Each row of a before or after table is a point. The points were changed in one or more steps. Then noise was added and the rows were shuffled. The steps act on columns, c1 being the first. Name the steps. A step turns or swaps two columns, mirrors them in a line or flattens them onto one, adds a multiple of one to another, or multiplies or shifts one. Angles are multiples of 10 degrees, from the lower column toward the higher: turns from -170 to 170, lines from 10 to 170 but not 90. Use the fewest steps. Two steps may share a column if one is a turn and the other turns, adds or multiplies; they go together, in the order done. Otherwise the lowest column goes first.
In the rows, 128 means zero.

Before (9 x 3)
[[146 148  83]
 [102 121  77]
 [102 169 132]
 [108 136  91]
 [166 169 107]
 [125  84 119]
 [155 118 128]
 [155 139 169]
 [106 125  47]]
After (9 x 3)
[[128 123  77]
 [126 167 132]
 [128 116 129]
 [130  84 119]
 [125 170 106]
 [130 138 169]
 [127 146  84]
 [127 135  91]
 [131 122  48]]
Steps: multiply c1 by 0

Before (9 x 8)
[[196 110 131 151 110 138 126 139]
 [137 167 115 141 104  98 104 136]
 [129 117 125 123  68 155 117 163]
 [ 84 220 175 143 168  96  76 180]
 [175  95 135 125 101 116  84 101]
 [131  96 101 147 120 101  95 174]
 [ 90 126 128 140 123 158 124 105]
 [149  95  84 102 124 156 114 146]
 [145 113 140 110 148  72 124 137]]
After (9 x 8)
[[112  96 100 121 136 162  96 174]
 [111 120 122 140  84 107 119 176]
 [ 65 219 173 122 185 159  74 161]
 [130  95  85 126 131  91 114 145]
 [122 168 120 118 109 159 104 147]
 [155  96 134 116  89 134  83 112]
 [176 111 132 153 117 136 125 141]
 [ 70 124 129 156 116 114 124 108]
 [122 111 136  81 147 161 124 131]]
Steps: shift c1 by -20; mirror c4 and c6 in the line at 20 degrees; turn c5 and c8 by -20 degrees

Before (9 x 12)
[[139 133 116 151 135 167 130 110 160 160 101 118]
 [129 142 132 114 111 148 161  97 157 140 146 143]
 [ 75 105 132 168 147 112 167 169 146 138 162 144]
 [ 83 170 104  89 157 128 116 147 112  98 152  97]
 [137  93 119  87 173 106 153 149 147 163 193 146]
 [171 106 108 165 106 183  98 115 147  77 143  99]
 [ 96 106 129  88 112 142 120 133 160  90 128 143]
 [157 112 176 155 132  81  94 187 170  77 103  75]
 [163  79 172 115 171  91 144 133 136 130 103 138]]
After (9 x 12)
[[155 190 178 151 132 112  93 113 173  77  91  74]
 [ 75 171 134 169 147 122 166 103 144 137 183 144]
 [170 115 109 166 107 151 100 105 146  78 151  97]
 [163 133 170 116 172 113 145  82 135 128  88 140]
 [ 85 148 107  88 158 125 117 170 111  97 166 101]
 [135 151 121  86 173 121 153  94 144 161 230 146]
 [128  95 134 116 110 139 160 141 156 139 158 145]
 [ 96 135 130  90 112 135 120 108 159  93 129 144]
 [139 111 119 153 136 143 129 135 158 157  86 115]]
Steps: swap c2 and c8; multiply c6 by 0.4; multiply c11 by 1.6
